Every row gives one point. The points of each table are mixes of a few directions, plus a little noise. Count the directions of each table, and those that both share. Where both have some left over, give the other angles between the two spaces (their principal angles), to ten degrees, smallest first.

First (5 x 3):
[[  8  -5  53]
 [ 67  56 -29]
 [-27 -17 -18]
 [ 23  15  15]
 [-72 -50 -20]]
Second (5 x 3):
[[-30 -27  20]
 [-39 -34  25]
 [ 81  71 -53]
 [ 13  12  -9]
 [-25 -22  16]]
Directions: first 2, second 1, shared 1

First (8 x 8):
[[-35  -1 -16   7   8 -32  24  -3]
 [-51   0 -23  10  10 -47  34  -5]
 [ 20   2   9  -3  -3  19 -12   2]
 [ 38  -1  18  -8  -9  34 -26   4]
 [ 78   0  38 -13 -18  73 -53   8]
 [-71   0 -33  13  14 -64  48  -7]
 [-77  -1 -36  13  16 -69  52  -8]
 [ 95   0  45 -17 -20  88 -66  10]]
Second (8 x 8):
[[-40  25  70  40  31  41  32  46]
 [-38   9  34  43  58  -8   8  62]
 [-27  -6  16  28  45 -27  -8  55]
 [ 38   5 -63 -26 -20   5   2 -67]
 [ 15 -11   7 -26 -46  10  -7 -22]
 [ 42   0 -92 -26  -5 -20  -9 -68]
 [ 36 -17 -28 -45 -61   0 -14 -54]
 [-26  -8  55  13   1   0  -4  47]]
Directions: first 1, second 3, shared 0; angles 60

First (11 x 12):
[[ 13  22 -25   6 -14 -11   8  -7  47  24   2  -7]
 [  1 -39  28 -47 -24 -23 -20 -19 -25  27 -21  -4]
 [ 17  24  -5  57  -9   5  30   4  32   2  25   4]
 [-36  14 -20 -32  38  -6   3  19  17 -31 -35   2]
 [-20  35 -18  -9 -77 -16  21  -5  10  31  16  47]
 [  4  25 -13  39  49  18 -12  19  -3 -28  17 -18]
 [-26  -8  14   9  21 -12  58  16  43 -35 -37  15]
 [ 14 -72  31 -45  -4  25 -22 -21 -57   0 -12  -7]
 [ 17  -2  39  50 -18  -7  -3  -2 -33  11  34   1]
 [  7   0  -1  -5  35   4 -45   3 -28  -4   6 -28]
 [  9   0 -32 -23   4  26 -19  -7  -3   3   5  -6]]
Second (8 x 12):
[[ -4  15 -11   1  -3   3  -9   2  -6   1  10   4]
 [  5 -48  33 -12  10 -10  27 -10  19  -5 -36  -8]
 [-46  76 -64 -36 -36  14 -38  17 -39   3  31  45]
 [  9 -95  64 -26  17 -21  53 -18  35 -10 -70 -15]
 [ 15   9  -1  27   8   3  -7   1   1   3  18 -12]
 [ 25  -7  13  33  16   0   2  -4   9   3  10 -22]
 [  4  19 -10  13   0   4 -12   3  -6   4  18  -2]
 [ -9  31 -23   0  -9   6 -17   6 -13   3  19  10]]
Directions: first 6, second 2, shared 2

First (8 x 24):
[[ 20  -6  -2  -4  11 -15 -13  18  22   4   9  -9 -16  24 -45   0  -5 -33
    2 -20  11 -14   4 -19]
 [  6   9 -19 -28 -47  -8  -1 -14  -5 -33  31  19  46 -38  14  14 -10   0
   12 -17  -6  13   1   5]
 [-25  -8  28  44  12 -10 -22   3   1  11 -26 -17 -14 -21  28 -10  29   9
   -5   7  12   8  17  21]
 [ -5  15  -5 -10 -36  56  21 -15   3 -19 -19  13 -17  53  25 -10  21  41
  -33  30   4   5 -60 -13]
 [ -7  -3  48  14  14 -60 -28  19  40  -9   2 -18 -13 -10 -31   6   6 -77
    8 -55  18  -5  24   0]
 [-23   9  17   3 -51 -30 -20 -18  -1 -41  14  10  49 -77  52  13  14  -6
   12 -25   1  28  17  32]
 [  9  -3 -29 -22  73  41  62  -4 -49  56 -10   9 -16  37 -14  -3 -49  37
    6  50 -40 -19  -3  -9]
 [ 25 -13 -39   3  24  27   1  12 -11  32   0  -7 -18  32 -29 -11  -6  29
   -2  30   1 -15   0 -17]]
Second (11 x 24):
[[  1   2 -23  23 -25 -21 -42  12   4  -2   8 -24   1 -32 -17   0   7  19
   16  -2   0   4  31  11]
 [-14  23 -31 -71  24  52  15 -46 -15 -33  12 -32  -3  25  17  13 -24  -4
   -7  19 -32  28 -48 -43]
 [ 48 -13 -39 -11 -25   9  27  36  -7   4  28  51  15  26 -49   5 -32  24
   -2   7  -1 -34   4   5]
 [ 22 -20  -1 -18  19  16  21   4  -3  -3  13  29  12  18  -1   2 -10 -17
  -12   0  12  -9 -12  -9]
 [-38  34 -19 -38  15  15 -26 -65  -9 -11  -5 -72   1 -28  38   2   8  -4
   20   5 -24  48 -13 -35]
 [  6  -1  -7   5  -6  -7  -2   2  -1   8   2   3   6  -6  -5  -2   0   3
    7  -2   2  -3   8   1]
 [-25  20  26  12  -8   0  14   3   4  -1 -25  -4 -25  18   3  -2   2  11
   -9   5 -13  -2 -12  14]
 [ 19 -53  53  63   8  -8   4  95  24 -29  -1  67 -28  43 -29   4   8 -14
  -57  -3  39 -48   7  54]
 [-17   2 -12  56 -29 -40 -79  25  15 -15   1 -51 -13 -52 -15  -1  27  20
   13  -6   6  12  50  27]
 [ 17 -32  44   3  37 -18  27 -23   0  49 -10  35  36 -20  41 -16  20 -51
    8 -25  41  -4   8 -10]
 [-19  40   6 -24 -10   4  41 -45 -12  33 -25  -5   0   7  17  -7  -9  13
   22   3 -27   9 -20 -15]]
Directions: first 5, second 5, shared 2; angles 60, 70, 80

First (10 x 32):
[[  0  -6   1   2  -2  -5  -2  -5   1   4   3  -4  -6  -3   0   3   6   3
   -5   2  -3   1   4   4  -5  -3  -2  -5  -4  -7   0   3]
 [  1  -7   2   4  -4  -7  -3  -8   0   6   5  -6  -9  -4   0   5  11   5
   -7   4  -4   2   7   6  -7  -3  -4 -10  -6 -11   0   3]
 [  7  -9  -1   9  -5  -9  -3 -11  -1   7   6  -8 -12  -3   1   6  18   4
  -10   8  -5   1  10   9 -10   0  -7 -18 -14 -17  -5   3]
 [ 11  24 -15  -3  11  23  12  24  -8 -21 -13  14  24  18  -1 -17 -23 -19
   16  -2  15 -10 -17 -17  22  25   3  13   4  23 -13 -11]
 [-36  -9  25 -22  -1  -8  -9  -2  16  12   1   5   1 -19  -1   8 -20  17
    8 -21  -8  14  -7  -4  -2 -40  20  35  37  17  35   8]
 [-30  -7  20 -19   0  -6  -8  -1  12   9   0   4   2 -15   0   6 -16  13
    7 -18  -6  11  -7  -4  -1 -31  16  28  30  14  28   6]
 [ 47  40 -41  17  15  37  23  33 -24 -38 -19  13  31  41   0 -30 -12 -40
   14  16  27 -25 -15 -18  29  68 -15 -13 -27  15 -48 -22]
 [ 48  -7 -26  37  -8  -8   4 -19 -17   0  11 -19 -24  13   2   2  51  -9
  -27  36  -1 -13  27  21 -17  39 -33 -66 -60 -46 -43  -2]
 [-31 -31  29  -9 -13 -30 -18 -27  18  30  15 -13 -26 -30   1  23  15  30
  -14  -9 -20  17  15  16 -25 -49   8   4  15 -16  33  17]
 [-14  12   4 -16   7  12   3  16   4  -8  -9  13  19   2  -1  -7 -29  -3
   17 -15   6   1 -17 -14  15  -6  14  31  26  27  12  -4]]
Second (8 x 32):
[[ 23   9 -10  -8  11  15   8  -7  -4 -23   7   9  -6  -9   1  -7  15   6
  -14  -9  21 -16   3  -6  -4   3 -10 -21 -35  12 -24  10]
 [ -2  12  -6  11  -1   3   4  14  -3   3 -13   2  13  18  -4  -6 -17 -21
   18   3  -3   4  -9   1  14  16   5  15  12   0  -2 -13]
 [ 21 -11 -14  28 -12 -12  -3   0 -13   9   0 -21  -4  21   4   3  19 -14
   -6  38 -15   1  13  12  -6  31 -15 -26 -10 -35 -12 -12]
 [-25   8   9 -25   6  13  -2  29   4  -9 -12  10  33   7   4  -8 -43  -2
   24  -8   0   3 -25 -24  18  -6  19  49  53  35  27  -9]
 [ -7  -4   2  24 -10 -16  -2  -8   1  23  -4 -10 -10  10  -6   8   5 -12
    6   7 -14  12   7  20   1   5   0  -2  -1 -25  -1  -6]
 [-33  15  32 -41  22  15   7 -41  29  -4  12  41 -37 -67 -16   8   0  34
   -7 -95  36   0  -7   3  -6 -81  23  16 -33  48   3  43]
 [  6 -12  -4 -10  -3  -1  -5  13  -6  -9   5 -11  13   6  11  -2   0   9
   -6  26  -8  -5   2 -14  -5   9  -5  -1  18   1  10  -4]
 [ 17 -17  -9  19 -13 -15  -6  -1  -9   7   7 -24  -4  13   7   4  23   0
  -14  39 -17   0  17   9 -12  22 -16 -26  -7 -33  -5  -8]]
Directions: first 2, second 4, shared 2

First (9 x 32):
[[-12  11 -18   8   4   1  12 -17  14 -11  -6 -16   4 -11  14  -7  12 -14
    0  -1 -24 -15  -7  23  22  31  10 -55  -3   7   6  10]
 [ -6   9  -8  -5  -2  12  13  -3   8 -12   5  -5   7  -5  15 -14   3   0
    9   3 -16   5  11  13   5  15  14 -10  -2 -10   8  12]
 [  7 -36  28   2  23 -49 -19 -41   0  10   1  25 -16   9 -16 -15 -17  43
  -62  -7   9 -68   8  17   7   7   8 -16  32 -11 -37  -5]
 [ 36 -52  33  17  38 -33 -24 -11   9   2 -26  13 -37  23 -21   3 -36  47
  -33 -15  34 -57 -13 -10  15  -3   0  16 -15   8 -24 -10]
 [ 14 -43  15  -2   8 -47 -49 -18 -25  33  -8  49  -4  34 -27   1 -35  56
  -51 -10  28 -57   5  -3   9 -21  -9  15  43 -21 -45 -12]
 [-11  33  -7 -11  -2  27  30  44   0  -7  10  10  12   3  21  -5  18  -7
   63   6  -3  51  21 -11 -22 -23   8  44  -6  13  36   2]
 [-15  34 -21   7 -10  13   9  34 -10   8  -7  -9   9  -4   0  28  27 -44
   42   2   1  36 -21 -15  -8 -21 -22  -9  -7  39  26 -16]
 [  6  19 -36  -9 -40  58 -10  44 -13  -1  -5 -15  25   5  10  15  -8 -27
   51   5  -1  73  -6 -26   2 -12 -12  37 -29 -21  22  11]
 [-18  25  15  -8 -20  18  38 -31  17 -25  36 -52   1 -55   4  -5  37 -56
  -19  16 -28  31   1  12 -31  25   3 -23 -13  -2  10   4]]
Second (11 x 32):
[[ 13 -15   5   4  17   1   1  -2  14 -11 -11   4 -10  10   8 -14 -17  26
    2  -5   1 -17   7   6  16  13  16   4 -13  -6  -1  11]
 [-71  95 -44  -2 -22  -3  37  45 -31  28  16  18  44 -11  15  28  81 -76
   70  12 -25  51  -4   3 -31 -40 -28 -43  53  71  48 -29]
 [ 30 -38  22   2   5   3 -14 -21  13 -13  -4 -17 -21  -4 -11  -7 -30  19
  -35  -3  12 -16  -4  -4   8  18   6  15 -28 -27 -20   9]
 [ 22 -15  29  15  -2  21  15 -28  29 -31   4 -77 -34 -49 -16  16   8 -52
  -32   5   2  16 -36 -11 -13  31  -8 -14 -65   9   3  -2]
 [ -7  16 -17  17  53 -10  29  35  22  -9 -35  32  -9  34  32 -16   3  34
   69 -15  -5 -27   9  18  33   3  27 -17  -5  49  35   5]
 [ 25 -27  33  16   2  -4 -11 -15   6  -4  -4 -42 -33 -22 -33  30  -3 -31
  -39   0  26  -1 -38 -24 -16  -1 -25   5 -39  16 -12 -20]
 [ 34 -55  14 -20 -14   9 -34 -38   4 -10  10   8   2  12  -2 -35 -58  64
  -54  -1   0 -24  29   8  19  26  26  37  -1 -89 -43  32]
 [-22  25 -20  -3   3 -13   2  24 -17  20  -3  36  19  20   8   2  14   6
   31  -2  -2   1  10   3   0 -24  -4  -3  35  20  11  -9]
 [ -7   5  -6  -5  -7  -6  -9   5 -13  12   4  17  11   9  -2   1   1   5
    1   1   1   1   6  -1  -3 -12  -4   6  20  -4  -4  -3]
 [-14  14  -8  -7 -18  -5  -9   6 -21  18  11  12  16   0  -8  11  11 -13
   -2   4   1  13   1  -6 -14 -19 -16   2  27   0  -3 -11]
 [ -3  -4  -7 -17 -18   8  -9 -12  -6   1  14  11  18   3   7 -17 -12  18
  -12   5 -11   3  21   9   3   7  11  10  18 -41 -12  15]]
Directions: first 6, second 4, shared 4

First (10 x 32):
[[  0  48  53 -29  20 -28 -31  60  11 -26 -18  -8 -16 -36  12  -7  -1  -7
  -13   8  39 -52  -4   7   0  16 -16  -1 -30   6   8  30]
 [  1 -38 -12 -11   3 -25  32 -35 -22   4   8  -9  30  58 -28  44  -6 -10
    7   4 -25  -9  21   1  25 -11  14 -16  28  10 -20 -55]
 [  4 -10  18  -5   3  -6  -6  10   9 -24  -9   9   1   3  24 -10  -9  -2
  -21 -17   8  -1 -17  16  12  29  29 -21  13  12  16  -9]
 [ -3  50  32 -11  12  -6 -33  51  16 -11 -15  -3 -24 -53  13 -25   6   1
   -6   6  34 -26  -7   0 -15   7 -21  11 -34  -2  11  48]
 [-29  -5  -2  12   8  38  -5  -9 -13   3  20  23  -1 -21  22 -33  37  19
  -14  38  -1  14 -13   6  -5 -37   3  16 -39 -29   5  14]
 [-17  19  -3   6  16   3 -20  18   8   3 -12   4 -17 -49   1 -37  20   4
    1   7  13   4   5  -2 -16 -10   1   4 -23   4   5  37]
 [  9 -19 -47  30 -11   5  -2 -16  25  14 -22   2 -14 -22  -7 -32 -13  -3
   14 -48 -13  53   5  -7 -19  27  30 -15  40  30  10  15]
 [ 33 -24  -4   0 -42  21  38 -40 -17  11  36  -6  25  85   1  68 -32   1
    7  -1 -28   4 -15  -6  17   3 -29  16  27 -28 -11 -54]
 [-19   4 -17  14  21  -4 -23  14  18  -1 -26   9 -19 -59   1 -57  18   1
   -2 -13  10  22   7   3 -17   4  31 -14  -5  23  12  38]
 [ 22 -26 -19  -7 -30   1  51 -53 -34  29  38 -20  36  95 -38  88 -20  -5
   27  18 -38  -9  17 -18  19 -28 -42  20  23 -25 -35 -65]]
Second (9 x 32):
[[  4  -6  -5  -5  -6  -3  18 -18 -16  11  14  -8  13  31 -18  32  -2  -2
   10  14 -12  -9  11  -7   7 -17 -17   9   2 -10 -16 -22]
 [ -8  16  12  13  16   8 -44  43  38 -28 -35  21 -34 -78  44 -80   5   5
  -27 -33  31  22 -26  17 -17  43  44 -22  -6  25  39  53]
 [  8 -15 -12 -12 -14  -6  40 -40 -35  26  32 -19  31  72 -41  74  -5  -5
   24  31 -29 -20  24 -16  16 -39 -41  20   5 -23 -36 -50]
 [ -5  11   8   8   9   4 -29  28  25 -19 -22  14 -21 -50  29 -52   3   3
  -18 -21  20  14 -17  11 -11  28  28 -14  -3  16  25  35]
 [ -3   6   5   5   5   2 -16  16  14 -10 -12   8 -12 -28  16 -30   2   2
  -10 -12  11   8 -10   6  -6  16  16  -8  -2   9  15  20]
 [ -7  14  11  11  13   6 -36  36  32 -23 -29  18 -28 -65  37 -67   4   4
  -23 -28  26  19 -21  14 -15  36  37 -18  -4  21  32  45]
 [  9 -17 -12 -14 -16  -8  46 -46 -40  30  36 -21  35  81 -46  83  -5  -5
   28  35 -33 -23  27 -18  19 -45 -46  23   5 -27 -41 -57]
 [  4  -8  -7  -7  -7  -3  22 -22 -20  15  18 -10  17  39 -23  41  -2  -3
   14  17 -16 -11  13  -9   9 -22 -22  11   3 -12 -19 -27]
 [ -1   0   0   0   0   0  -1   1   1  -1  -1   0  -1  -2   1  -2   0   0
    0   0   1   0  -1   1   0   1   1  -1   0   1   1   1]]
Directions: first 5, second 1, shared 1

First (8 x 32):
[[  8  11  11  -4   0 -10  14 -11  -8 -23  28  22   0   2  21  -8 -18   0
   -2  -2  -8 -29 -16 -34 -13   8  -5   6  11 -21  11 -20]
 [-17 -20 -18  -3 -33 -28 -26  -7 -44  18 -13   7  11   6  -5  11 -10  -1
   -5   9  34  38  10  54  -4  15  27  -1 -20  24   5   3]
 [  2  12 -25  -3   9  51 -11  29  34  24 -30 -56 -16  -6 -13   0  47 -18
   22   4 -20  25  -4 -17  17 -11  -5   8  -6  17 -22  22]
 [-25   2 -15   9 -26 -33 -19 -15 -43   4   5  14  23  13   7   1 -24   5
  -17  10  49  28  12  28 -12  44  67 -11 -56  20   9 -53]
 [-10  -5  51  32  58   1  33  -6  70  -9 -19  10  12  -8 -36  -2  -1  38
  -35 -13  -1 -23  49  25  15 -25  -3 -53 -11  -3 -13 -11]
 [  1 -15 -25  -3 -18   7 -27   6 -15  23 -17 -12  -6  -2  -8  11  14 -12
   -2   0  13  37   9  36   9   5   0   8  -7  23  -6  19]
 [ 69  19 -19 -17  14  70  -1   2  29 -16  41  -8 -41 -18  33  -5  26 -38
    4 -31 -61 -30 -37 -83  11 -11 -95  48  66 -32   0  24]
 [-28  -3  42 -13  -3 -57  37   3 -21 -20   0  25  15  10   1 -11 -37  23
   33  25  -9 -45 -21 -10 -23 -25  11  -6  23 -24  15  17]]
Second (11 x 32):
[[  9  25  -8  -9 -10  36  -8  13 -17  -1  26  27 -10 -19  28 -15  10  21
   37   9 -10 -55  -8 -80  33   1 -48  50  25 -21  -7 -33]
 [-42  13  17  55 -19  13   0  20 -33 -24 -37  38 -15  17  48  60  11  10
   32  -3 -25 -72  -1   0  52 -43 -39  48  38  22 -25 -26]
 [-18  15   4  22 -13   2  11   0 -18 -22 -23   6 -18  12  17  15  -5  -4
   -6   1 -10 -17 -24   1   4  -7 -17  19  -2  16  -2 -16]
 [ 13 -28   8  -6   8 -28  -3 -21  15  -1   1  -9  -7  20 -26 -22   4  12
  -21 -21 -10  41  -1  24 -12  24  16 -35  -5  -2  12  19]
 [-45  56 -11  26 -31  25  42  18 -25 -33 -41 -12  -7  -8  34  52 -27 -43
   -5  31  14 -34 -37  10 -16 -28 -14  43 -30  32  -2 -32]
 [ 37 -22   0  -2  39 -23 -42 -16  -8  25   5 -25  14   8 -25 -45 -14 -27
  -50   5  15  39 -11  24 -34  19  32 -33 -12   8 -11  28]
 [ 17  13 -11 -35 -14  28   6   3   9   1  45  19 -12 -20   6 -30  16  36
   39  -3 -12 -22   3 -79  26  21 -37  28  17 -39  12 -24]
 [ 28 -11  -4 -10  22  20 -47  16  -7  38  37  22  24 -24   9 -17  16  13
   33   9   7 -35  34 -45  31 -12  -8  16  40 -26 -25   2]
 [ 28 -26   0 -14  28 -27 -20 -19  12  19   8 -27  13   6 -35 -36  -7 -14
  -40  -4  13  55   2  33 -35  22  38 -47 -19   0   4  32]
 [-13 -13   2  -7  -5 -27  29 -13  29  -8 -15 -24   4  11 -27  13  -7  -7
  -21 -10   6  53   7  58 -31   8  35 -42 -32  10  21  23]
 [-16 -20   1 -15  -7 -20  32  -3  42   3  -4 -18  17  -1 -28  25   3   4
    5 -12   8  46  34  54 -17  -3  41 -43 -20  -3  21  27]]
Directions: first 5, second 5, shared 0; angles 30, 60, 70, 80, 80

First (9 x 32):
[[ -7  -1  21 -12  -8  -3 -15  -2 -18  10 -14 -19  -6  16  -6   3   6   4
  -10 -32  -1  10  10  16   9  20  -6  -1  23  18 -10  -2]
 [-41  11 -15  41  11  60  -5   4  12 -34 -12  19  29   6  13   8  -7   5
    3 -19 -17  26 -29  17   5  31 -26 -18  -6  13  34  -1]
 [ 73 -11  -6 -27  -3 -55  25   5  13  34  44 -18 -13 -26 -21  14   1 -18
   -1  60  11 -56  13 -30 -13 -65  35  30 -45 -30 -33  -1]
 [  4   8   5  -1 -13   1  -3  -1 -13   3  -3 -21   3   9   1  18  18   5
   -3 -27  -7   1   1   7   7  10  -2   6  10  10  -3  -6]
 [-63  12 -34   7  34  22 -11  -6   9 -35 -28  27   7 -10  37 -23  -6  14
   38   2  -9  19  -8   1   1   3   9  -9 -17  -1   8  38]
 [  0  -8  21  -3  -2   9 -14   4  -8  11 -10 -19   2  11 -15  10  -6  -1
  -14 -19  -4   8   3  23   9  18 -12  -6   7  24 -13  -1]
 [  8 -24  10 -22  14 -23   0   2  11  18   9  21 -20 -12 -15 -36 -31 -12
   -6  42  19  -7  12  -4  -9 -21   5  -6  -4  -7 -16  11]
 [ 44  13 -14   0 -28 -36  31  -7   3   5  35   8 -13 -11   5   5  26  -3
    1  19  16 -24   1 -42 -14 -29  17  19  13 -43  21 -30]
 [-20   2  10  14  -3  26  -8   0  -5  -9 -14   3   8  12  -1   0  -2   4
  -10 -27  -5  22  -7  17   6  29 -21 -14  18  17  13  -6]]
Second (10 x 32):
[[  4  11  18 -19 -13   2  12 -19  -8  -5  -4   5  -3  -8  -8 -31  -8  16
    9  25  -1  -2  25 -11  -6   8  32 -28   9   1  -4  17]
 [-21  18  28 -38  14  20 -30 -13 -31  -1 -10 -27  23  10  -1 -14 -47  51
    6 -17 -43   6 -24  52   7  46 -41 -32  12  24   2  35]
 [ -5   3   5  -7   4   4  -7  -1  -6   0  -2  -6   5   3   1   0  -9   9
    1  -6  -9   1  -7  12   2   9 -12  -5   2   5   1   6]
 [  6  -7 -11  15  -3  -7   8   7  11   1   4   8  -7  -2   1   9  16 -18
   -3   2  14  -2   4 -15  -2 -16   9  14  -5  -8   0 -13]
 [  0 -13 -21  23   9  -5  -5  19  12   5   5   0  -2   5   7  29  14 -22
   -9 -19   8   1 -18   1   4 -14 -21  30 -10  -5   3 -20]
 [  3 -41 -65  75  25 -18 -10  57  40  14  16   6 -10  13  21  90  49 -75
  -27 -53  32   2 -49  -5  12 -50 -56  95 -32 -19   9 -65]
 [  2  12  18 -20 -10   4   7 -17 -10  -4  -4   2   1  -6  -7 -28 -11  19
    8  20  -5  -1  19  -4  -5  11  23 -28   9   3  -3  18]
 [ 10  -1  -2   5 -12  -7  16  -4   8  -2   2  12 -10  -8  -4 -10  14 -11
    2  19  15  -3  21 -24  -6 -13  31  -2   0  -8  -2  -5]
 [ -1   7  11 -12  -3   3   1  -9  -7  -2  -3  -2   2  -2  -3 -14  -9  13
    4   8  -6   0   7   3  -2   9   7 -15   5   4  -1  11]
 [  3  12  19 -20 -12   3   9 -18  -9  -5  -4   3  -1  -7  -8 -31  -9  18
    9  23  -4  -2  23  -8  -6  10  28 -29  10   3  -3  18]]
Directions: first 5, second 2, shared 0; angles 40, 60

First (8 x 32):
[[ -6   2 -46   8 -64  39 -27  37  26  -9 -20 -48  44  44 -10   9  21  12
   -5  -3 -22  15  30 -48 -56 -21  61   9   2  -4  -1  20]
 [  0 -16  16  24  64 -21  55 -33  -9 -15 -15  38 -39 -53  24  39   5 -20
   14   9   3 -15 -19  84  31  15 -18 -41  -2  -8  19 -14]
 [ 23 -23  41  52  80 -40  21  -1 -13  19  27  59 -23 -25   7 -59 -28  -5
    1  13  20 -10 -34  30  61  75  24  31 -69  14  13 -25]
 [ 42  -6   5 -43 -43  56  47 -24 -35  57 -29 -74  29   7  -4 -10  14 -38
  -22 -70  10  27  28 -38 -44 -65  11  -3  69  -8 -25  -1]
 [ 11  15 -17 -20 -47  28  -9 -16  -9  23 -10 -46  30   9 -11 -23   7  -3
  -20 -40  -9   8  19 -44 -33 -26  18  10  26   7  -8  13]
 [-40   9 -13   0  -3 -23 -44  35  33 -50  12  27 -14  21   2  41   0  31
   23  56 -10  -8  -5  12   5   9 -27 -11 -19  -6   7   6]
 [-22   4  18 -40  -6 -14 -29  44   8 -16  26  13 -17  41  -4  23 -11  16
   21  39  18   7  -4 -16  11 -18 -64   9  10 -11 -20 -10]
 [ -7  17  -2  19  21 -24 -11 -40  -4  -7   5  27 -11 -41   1 -20  -5   8
  -13  -7 -11 -24 -14  20  19  32  -5  -5 -18  19  16   8]]
Second (9 x 32):
[[-33  23  -2 -11  -9 -30 -62  21  18 -29  32  28  -9  18 -12  -6 -17  36
    7  38  -5 -13 -10 -19  16  19 -36  16 -24   9  -1   7]
 [-18  36  -8  -3  14 -25  -9 -75 -11 -17  -4  22 -21 -65   3   5  -2   9
  -14 -17 -20 -33 -12  40  17  10 -42 -31  13  21  22  17]
 [ 26 -29  25 -26 -10  27  26  48 -10  34   4 -28  11  51  -2  -6  -2 -21
    9  -3  30  32  10 -34 -10 -30   4  24  18 -20 -31 -21]
 [ 22 -19 -12   9 -27  36  17  25   2  22 -18 -40  32  29  -3  -9  13 -14
   -5 -19   1  22  20 -32 -34 -16  58  14   5  -9  -8   0]
 [-20  18  12   4  48 -42   4 -50  -8 -25   7  50 -42 -59  12  19  -9   6
    4  12  -4 -30 -26  64  42  23 -58 -31  -3  10  20  -1]
 [ 45 -34  13  -3   4  42  75  -4 -25  45 -31 -42  14   1  11   4  16 -47
   -4 -42  18  26  14   4 -21 -34  35  -7  35 -17 -12 -15]
 [  8 -38 -11  40  -5  18   3  75  29  -4  -5  -9  23  53   2   2  10   1
   16  29   3  23  11 -22 -18  15  78  24 -41 -17  -2  -9]
 [-56  59  -4 -10  25 -69 -67 -63   6 -54  32  69 -45 -62  -4   7 -22  46
   -3  30 -24 -53 -31  44  49  38 -95 -25 -16  30  26  20]
 [ 25 -16 -13  -1 -38  43  14  23  -1  28 -18 -51  38  34  -6 -14  13 -15
   -9 -27   1  25  24 -44 -40 -25  57  17  13  -7 -13   2]]
Directions: first 5, second 4, shared 4

First (10 x 32):
[[-45 -15  22   4 -34  22  12  27  39 -11 -42 -27  -5 -27  27   0  50  -4
  -19 -22  -9  12  23 -28  23  -9  27 -10 -31  13 -55 -23]
 [-53 -68  16 -43 -28  -9  -1 -22  17  29  -6   5 -25  -4  41 -13  58 -21
  -25   6  15 -46  -2 -23 -33  37  79 -24 -25  23 -10 -37]
 [ 21 -12 -45 -68  35  16  23 -95  -9 -11  -3 -69 -41  59  20  -9  28 -42
   -2 -30  -3  20  22  10 -17   8  31 -39  60 -18  52  -1]
 [-16  -7  23  25 -14  -5 -11  25  10  23  13  37  -8 -19   6   2  11  12
  -11  11  14 -13 -25  -8  -5   0   5   6 -21  27  -3  -4]
 [-23 -43   2 -25 -12 -50 -23   9 -35  12   5  39  60 -13 -19 -11 -45   5
   16  46  -1 -79   4   9 -35  57  20  16 -41 -26 -23 -15]
 [ 21  35  -7  21   8  16   8  17   2 -25 -12 -19  12  -2 -17   9 -18  10
   10 -13 -14  35  12   4  30 -27 -38  11   8 -12 -12  17]
 [ 78  64 -49  -3  57   7  10 -36 -38 -41  10 -37  16  41 -43   7 -65   1
   34 -13 -18  51  17  37  18 -27 -72   9  62 -44  46  46]
 [ 10  15  -3  12   2   0  -2  15  -7 -10  -4   2  20  -5 -12   4 -22   9
    9   2  -7   5   5   4   9  -7 -19  10  -2 -11 -10   7]
 [  3  23  46  77  -9   0 -16  55  20  44  48  79 -37 -29   1  12  13  31
  -18  14  33   8 -67  -8   3 -29 -23  20 -14  59  25  12]
 [  5   7  -6  -1   3   3   3   1  -3 -12  -7 -10  13   2  -7   1 -10   0
    6  -4  -7   5  12   2   8  -3 -10   2   2 -11  -6   2]]
Second (10 x 32):
[[-15  49  18  12  67 -20  41  40 -15  58 -28  -5  27 -28 -15   9   9 -23
    3 -27 -30  31  19  -8   3   2  14  24  -6 -36 -24  10]
 [-18  33  27   8  28 -28  26  21   0  44 -12  -8  25 -23 -11 -11  20 -20
   -3 -31 -34  24  10   3  -2  -3  13  28 -25 -18 -15  14]
 [-43  30  78  -9 -14  12  49  18 -51  38  17  44   8  26 -22  31  50  32
    9  -9 -58  28 -22  43  -5  24 -29  46 -14  54 -27  38]
 [-30 -17  54 -17 -73  26  10 -11 -38 -12  43  48 -21  48  -6  23  40  53
    7  15 -28   4 -33  51  -9  22 -35  22 -11  83  -2  31]
 [ -1  11  25 -13   1  43  16 -11 -31 -12   2  25   0  32 -11  39   2  26
    9  23  -4  -9 -24   6   5  16 -37   2  32  26 -16  -2]
 [ -7  15  33  -5  -9  -9   6 -18  13   7  -1  -8  23  -2 -10 -16  15 -11
   -6 -17 -22  -1 -11   3  -2  -5  -9  18 -15   2 -10   3]
 [ 32 -38 -56  -4 -10  34 -35 -18   4 -54   3   0 -31  17  17  16 -40  15
    4  41  55 -31  -2 -19   6   0  -7 -45  40  -1  21 -27]
 [ 27   6 -27   5  28 -14 -20 -22  45 -11 -25 -42  23 -26   3 -30 -28 -40
  -10 -10  20 -18   9 -37   6 -21  13 -16   5 -52   2 -29]
 [ 28 -59 -71   7 -40 -21 -59 -17  46 -46  14 -27 -31 -13  31 -41 -30 -10
  -10  10  52 -23  17 -13  -4 -20  33 -40 -11 -14  42 -19]
 [ 27 -30 -82  17  22 -23 -33  19  27 -13 -11 -27 -23 -30  25 -19 -39 -21
   -3   6  49  -5  36 -28   2 -15  44 -39   4 -46  29 -19]]
Directions: first 4, second 4, shared 0; angles 60, 70, 70, 90
